Each row of a before or after table is a point. One or more steps were done to the points. Then noise was added and the rows were shuffled. The steps act on columns, c1 being the first. What was done? A step turns or swaps two columns, mirrors them in a line or flattens them onto one, adds a multiple of one to another, or multiplies or shifts one. Angles are multiples of 10 degrees, from the lower column toward the higher: turns from -170 to 170, lines from 10 to 170 but not 90. Use the fewest steps. Two steps may share a column if one is a turn and the other turns, adds or multiplies; they go together, in the order done. Otherwise the lowest column goes first.

Before (12 x 3):
[[-0.4  3.7 -3.3]
 [-4.3 -6.5  6.4]
 [-2.5 -3.0 -2.7]
 [-6.1 -3.9 -6.1]
 [-2.8 -2.9 -4.6]
 [-3.8 -2.2  4.7]
 [ 6.0  0.0  3.7]
 [ 2.6 -1.6  1.2]
 [ 4.7 -1.9 -0.7]
 [-0.1 -0.7 -2.8]
 [ 8.0  6.1  0.3]
 [ 6.9 -1.2  6.0]]
After:
[[-3.3  4.8 -0.5]
 [ 5.9 -1.5  6.9]
 [-0.7 -2.4  4.7]
 [ 1.4 -1.9  2.7]
 [-4.5 -3.7 -2.7]
 [-6.0 -5.0 -6.2]
 [-2.9 -0.7  0.0]
 [ 0.3  8.0  8.1]
 [ 3.8 -0.1  6.0]
 [-2.6 -3.9 -2.6]
 [ 6.3 -8.3 -4.1]
 [ 4.5 -2.8 -3.6]]
Steps: swap c1 and c3; multiply c2 by 1.3

Before (14 x 9):
[[ -2.7  -0.8  -2.6  -4.0   1.6  -2.9   9.4   3.0  -3.9]
 [ -9.3  -0.6   8.0  -1.3   2.9   6.2  -3.7  -5.9   2.7]
 [  4.4   1.4   0.2   2.8  -5.3   8.9   3.8   0.9  -3.3]
 [  6.4   5.1  -9.3  -0.4  -3.4  -4.7   0.5  -3.7  -4.9]
 [  2.4  -3.5   3.8  -6.7   3.2 -10.6   4.0  -5.3  -2.0]
 [  0.6  -3.9  -2.2   4.8   2.1   3.2  -0.2  -7.4  -4.2]
 [ -0.6  -3.0  -3.6  -3.1   0.7   0.5   1.3  -1.6   8.7]
 [ -6.0   2.7   2.3  -0.3   4.5  -7.8   6.6   3.8   1.2]
 [  3.1  -0.5  -7.6  -2.8   0.2  -6.4  -0.2   4.6   4.5]
 [  3.0  -2.5  -4.0   1.0   4.7  -0.1   1.1  -4.8  -0.7]
 [  3.6   0.7  -1.7   0.2   3.7   1.7  -0.4  -0.4  -5.2]
 [  0.8  -4.2  -0.3   0.5  -4.0  -7.9  -2.6   2.4  -1.2]
 [ -4.2  -2.0  -2.4   3.5   3.4  -1.6   4.2  -5.6   0.0]
 [  3.8   3.6   4.3   5.3   3.1   7.4  -1.8   2.1   1.5]]
After, 14 rows:
[[ -3.1  -0.6  -2.6  -4.0   1.9  -2.6   9.3   3.0   3.6]
 [ -2.4  -3.7   3.8  -6.6   2.9 -10.7   4.0  -5.5  -2.4]
 [ -5.7   0.8  -1.6   0.2   3.9   1.2  -0.4  -0.4  -2.7]
 [  4.3  -0.2   8.3  -1.3   2.5   6.4  -3.5  -6.0   8.5]
 [  2.0   2.9   2.3  -0.6   4.9  -7.8   6.5   3.7   5.5]
 [  3.8  -0.6  -7.4  -2.8   0.1  -6.6   0.0   4.3  -3.7]
 [ -1.0  -2.4  -3.9   1.0   4.9  -0.2   0.8  -5.0  -2.9]
 [  8.9  -2.8  -3.7  -3.4   0.3   0.4   1.2  -1.6  -1.0]
 [ -4.3  -3.6  -2.0   4.9   2.3   3.2  -0.2  -7.6  -0.1]
 [ -1.3  -4.4  -0.1   0.4  -3.9  -7.9  -2.7   2.6  -0.5]
 [ -6.0   5.0  -9.3  -0.4  -3.5  -4.6   0.8  -4.0  -5.4]
 [  0.5  -1.9  -2.5   3.6   3.3  -1.5   4.2  -5.7   4.2]
 [  0.8   3.6   4.4   5.3   3.0   7.5  -1.5   2.1  -3.9]
 [ -4.2   1.5   0.3   2.9  -5.3   9.0   3.7   1.0  -3.5]]
Steps: turn c1 and c9 by -100 degrees

Before:
[[ -6.6  -4.9   5.9  -5.9   0.3  -3.4  -0.1  -2.6  -2.1   8.1  -0.6  -1.0
   -1.8   2.0]
 [  2.3  -4.8   6.7  -1.6  -2.9  12.9  -2.9  -3.0   3.1   2.7   3.0   0.7
    5.4  -7.5]
 [ -6.1  -6.9   6.8  -3.9  -1.2  -3.2  -3.2   1.2  -2.5  -2.8   1.7  -2.5
    0.1   3.2]
 [ -0.3  -4.6   0.6  -4.0   7.9  -2.4  -3.1  -0.2   0.8  -6.2   0.6  -7.4
   -4.3  -3.8]
 [ -6.3  -3.0   5.1   0.5   7.7  -0.1  -2.0   2.8  -0.2  -6.6   3.0  -0.3
   -3.1  -2.7]
 [ -1.1  -6.1   4.4   2.5   3.4  -0.3   9.1  -1.6  -2.2  -6.1  -0.1  -4.4
   12.0   2.2]
 [ -7.6   0.6   6.2   1.7   2.6  -3.1  -2.9  -4.4   0.3  -5.9  -0.7  -0.2
   -4.7   1.6]
 [ -4.5  -7.2  -2.3  -6.1   0.1   1.2   2.4  -3.0  -2.6  -4.5   2.4   0.2
   -4.6  -0.5]
 [  1.3  -6.3   6.2  17.0   2.2  -0.7   5.7  -2.2  -2.5  -1.0   2.8   1.4
   -4.4   1.9]
 [ -0.9  -1.2  -3.5  -4.9  -3.1  -2.7  -2.0   2.6  -2.2  -6.6  -0.7   1.1
   -1.6 -11.2]
 [ -3.3   2.6   4.2  -6.3  -2.6   3.1  -0.1  -1.6  -4.2  -0.8   2.2   1.5
   -2.8   3.5]
 [ -4.5   3.4   4.7   4.9  -3.1   3.9   0.8  -2.9  -0.2  -5.5   9.5   0.1
   -3.6  -3.9]
 [  0.3   9.8   6.4  -2.2  -1.8   0.1   4.5  -0.7  12.8  -5.9   1.0   0.9
   -3.0  -0.9]]
After, 13 rows:
[[ -0.2  -0.5   6.2  17.0   2.1  -6.4   5.9  -2.2  -3.1  -1.2   2.2   1.5
    4.6   2.1]
 [  8.6  -2.9   6.3   1.9   2.6   0.5  -2.7  -4.6   0.3  -5.9  -0.5   0.0
    1.5   1.5]
 [  5.5  -3.3   6.9  -3.8  -1.2  -7.0  -2.9   1.1  -2.6  -3.2   1.7  -2.5
   -2.7   3.4]
 [  7.0   0.1   4.9   0.5   7.6  -3.2  -2.1   2.7  -0.4  -6.1   3.1  -0.2
    0.4  -3.1]
 [  1.3  -2.8  -3.7  -4.6  -3.1  -1.0  -2.1   2.5  -2.0  -6.6  -0.7   1.3
    1.7 -11.3]
 [  6.7  -3.2   6.4  -5.6   0.5  -4.9   0.2  -2.8  -2.7   7.9  -0.5  -1.2
   -0.8   1.7]
 [  2.0  -2.1   0.2  -4.5   8.1  -4.9  -3.2  -0.4   1.0  -6.1   0.6  -7.4
    4.1  -3.9]
 [  5.7   1.4  -2.4  -6.2  -0.1  -7.4   2.3  -2.6  -2.2  -4.4   2.3   0.3
    3.1  -0.3]
 [  0.9   0.0   6.2  -1.9  -2.1  10.0   4.4  -0.7  13.1  -5.5   1.1   0.9
    2.9  -0.5]
 [  6.0   3.9   4.8   4.8  -3.5   3.4   0.4  -3.2  -0.1  -5.2   9.4   0.1
    2.4  -4.1]
 [ -4.4  12.8   6.6  -1.8  -2.4  -4.7  -2.7  -3.0   3.2   2.7   2.9   0.4
   -4.1  -7.6]
 [ -3.3  -0.3   4.6   2.7   3.3  -6.0   8.8  -1.5  -2.1  -6.0  -0.3  -4.2
  -11.5   2.4]
 [  4.0   3.1   4.4  -6.6  -2.7   2.9  -0.1  -1.3  -4.0  -0.4   2.4   1.6
    1.2   3.3]]
Steps: turn c1 and c13 by 160 degrees; swap c2 and c6

Before:
[[  1.8  -0.5  -3.8  11.0  -1.5  -1.3   0.3   4.5   0.1  -4.3   0.9  -1.5
   -1.8  -0.9  -1.4   5.4  -1.9  -4.8  -3.9   2.5  -5.0  -0.3   0.4  -3.9
   -3.2   2.0   5.2   3.5  -1.2   3.5  -2.2   3.5]
 [  2.4   1.0  -7.4  -4.1  -6.9   1.2   1.4  -5.2  11.0   4.4   2.5  -3.6
    4.1  -1.0  -3.0   3.6  -2.0  -4.2  -2.2  -2.8  -2.0   0.8  -3.6   0.0
    6.7   4.7   2.3   4.8  -1.8   3.2  -4.1   1.5]
 [  2.0   4.1  -1.6  -5.6  -3.1  -1.2  -0.5  -1.5  -2.4  -3.4  -7.5   2.7
   -1.4  12.0  -1.5   1.5  -4.0  -4.8   2.4   5.6  -4.7  -4.0   7.5  -3.7
   -2.0  -2.6   5.5   4.5  -3.2   1.2   9.3   2.4]
 [  0.9   3.4  -1.3  -3.0   0.3 -15.5  -4.5   0.7  -1.1  -2.5  -7.8  -4.0
   -1.5   3.2  -0.6  -0.2   4.3  -3.4   1.9  -0.9   5.8  -5.4   8.4  -2.3
   -6.0   0.7   2.0   3.4  -1.0   2.4   7.6   8.3]
 [  1.0   1.2  -1.5   2.1   1.3  -0.6  -2.5   5.1  -3.4  -0.3   2.6   2.0
    1.9   0.5  -1.8   3.6   7.7  -3.6  -1.4  -2.7  -3.9  -4.6   6.1   2.3
   -0.9  -2.1   2.3 -15.7  -1.7   4.5  -2.6   0.1]
 [ -5.0   4.3  -2.0   3.1  -0.7  -1.9   1.4  -2.9  -2.2  -4.2  18.6  -4.2
    2.7   1.5  -1.0   0.4  -4.2  -5.1   3.1  -0.1  -1.7  -3.8   5.4  -1.0
    0.3  -1.2  -0.7  -0.3  -2.6   4.4  -0.9   2.9]
 [ -0.1  10.5  -2.7  -3.7   1.2  -0.9  -3.2   6.3  -2.5   3.1  -3.8   3.0
    1.0   6.7  -2.1   5.2  -2.1  -0.6   1.1  -2.0  -1.2  -5.0   8.2   4.7
   -3.5  -4.0   0.4   0.8  -2.8   0.3   0.5   2.2]
 [ -1.2   2.7  -1.3  18.0  -0.2   0.3   0.0   1.9  -3.2  12.5  -2.5   2.9
   -0.1   4.1   0.0   4.3  -3.8   3.0   0.6   1.8  -4.0  -4.8   3.0   1.1
   16.2  -4.9   3.4   5.5  -0.9   4.2  -3.1   1.1]
 [ -1.3   1.9  -3.7  -3.1  -0.1   2.5  -2.8   6.8  -5.1  -3.7   4.9  -3.8
    4.3  -0.7  -1.2   2.2  -1.6  -4.2  -7.4   1.1   1.8  -4.8   3.0  -0.9
   -5.4   1.0  -1.5   3.1  -2.3   4.3  -3.0   2.0]
 [ -8.3   5.3  -2.8  -2.2 -10.8  -1.5   1.5   4.5  -2.9  -3.8  -1.2  -1.6
    0.4   1.6  -0.1   0.4  -4.1   6.7  -0.7   0.3   2.7  11.4  -6.9   9.6
   -3.1  -3.7   4.4  -0.6 -11.9   2.7  -3.2   4.6]]
After:
[[ -3.0   4.1  -1.8  -3.8  -3.1  -1.4  -0.4  -1.5  -2.2  -3.5  -7.3   2.8
   -1.6  12.1  -1.4   1.4  -4.0  -5.0   4.9   5.3  -4.8  -3.8   7.5  -3.6
   -1.9   0.8   5.3   4.6  -3.1   0.9   9.4   2.5]
 [  2.9   4.2  -1.9   4.2  -0.6  -2.0   1.4  -2.9  -2.1  -4.6  18.5  -4.2
    2.8   1.7  -1.3   0.1  -4.3  -4.9   1.2  -0.1  -1.8  -3.7   5.6  -1.0
   -0.2   4.1  -0.7  -0.4  -2.8   4.3  -0.9   2.7]
 [ -2.3  10.7  -2.7  -2.6   1.3  -0.7  -3.1   6.5  -2.6   3.1  -3.6   3.0
    1.2   6.6  -2.4   5.0  -2.0  -0.7   2.8  -1.9  -1.5  -4.7   8.1   4.8
   -3.7   3.5   0.3   0.9  -3.2   0.3   0.4   2.2]
 [ -2.1   1.2  -1.4   1.0   1.0  -0.8  -2.6   4.9  -3.5  -0.2   2.4   2.1
    1.8   0.7  -2.1   3.7   7.5  -3.9  -2.5  -2.7  -3.9  -4.5   6.1   2.3
   -1.0   1.0   2.2 -15.6  -1.6   4.2  -2.8   0.3]
 [  4.1   5.2  -2.7  -2.0 -10.6  -1.5   1.7   4.6  -2.9  -3.8  -1.1  -1.5
    0.3   1.7   0.1   0.4  -3.8   6.9   0.2   0.3   2.9  11.5  -6.8   9.2
   -3.4   8.2   4.5  -0.4 -11.9   2.8  -3.2   4.8]
 [ -2.2   2.7  -1.3  16.0  -0.1   0.2   0.1   1.7  -3.2  12.6  -2.4   2.7
   -0.3   4.2  -0.2   4.3  -3.6   3.0  -8.4   1.6  -3.8  -4.8   2.9   1.1
   16.2   4.2   3.2   5.6  -0.9   4.2  -3.3   0.8]
 [  1.8   2.0  -3.7  -6.2  -0.2   2.2  -2.7   6.9  -5.0  -3.7   4.6  -3.8
    4.2  -0.8  -1.1   2.4  -1.5  -4.4  -4.9   1.2   2.0  -4.7   3.1  -0.6
   -5.5   0.0  -1.4   2.9  -2.4   4.0  -3.0   1.8]
 [  1.2   1.1  -7.3  -5.0  -7.2   1.3   1.1  -5.3  10.9   4.5   2.3  -3.4
    4.1  -0.9  -2.8   3.4  -2.0  -4.3   0.0  -2.7  -2.0   0.6  -3.7   0.0
    6.6  -5.2   2.5   4.9  -1.8   3.3  -4.1   1.6]
 [ -0.1   3.4  -1.5  -1.6   0.2 -15.4  -4.5   0.5  -1.1  -2.6  -7.5  -3.8
   -1.8   3.2  -0.7   0.0   4.1  -3.5   3.5  -0.8   5.8  -5.3   8.4  -2.6
   -6.1  -1.3   2.0   3.5  -0.9   2.4   7.4   7.8]
 [ -0.2  -0.6  -3.5   7.8  -1.5  -1.4   0.6   4.8   0.1  -4.2   0.9  -1.8
   -2.0  -1.2  -1.2   5.4  -1.9  -4.6  -8.9   2.3  -4.8  -0.2   0.2  -4.0
   -3.3  -2.8   5.1   3.7  -1.2   3.6  -2.1   3.6]]
Steps: turn c1 and c26 by -140 degrees; turn c4 and c19 by -30 degrees
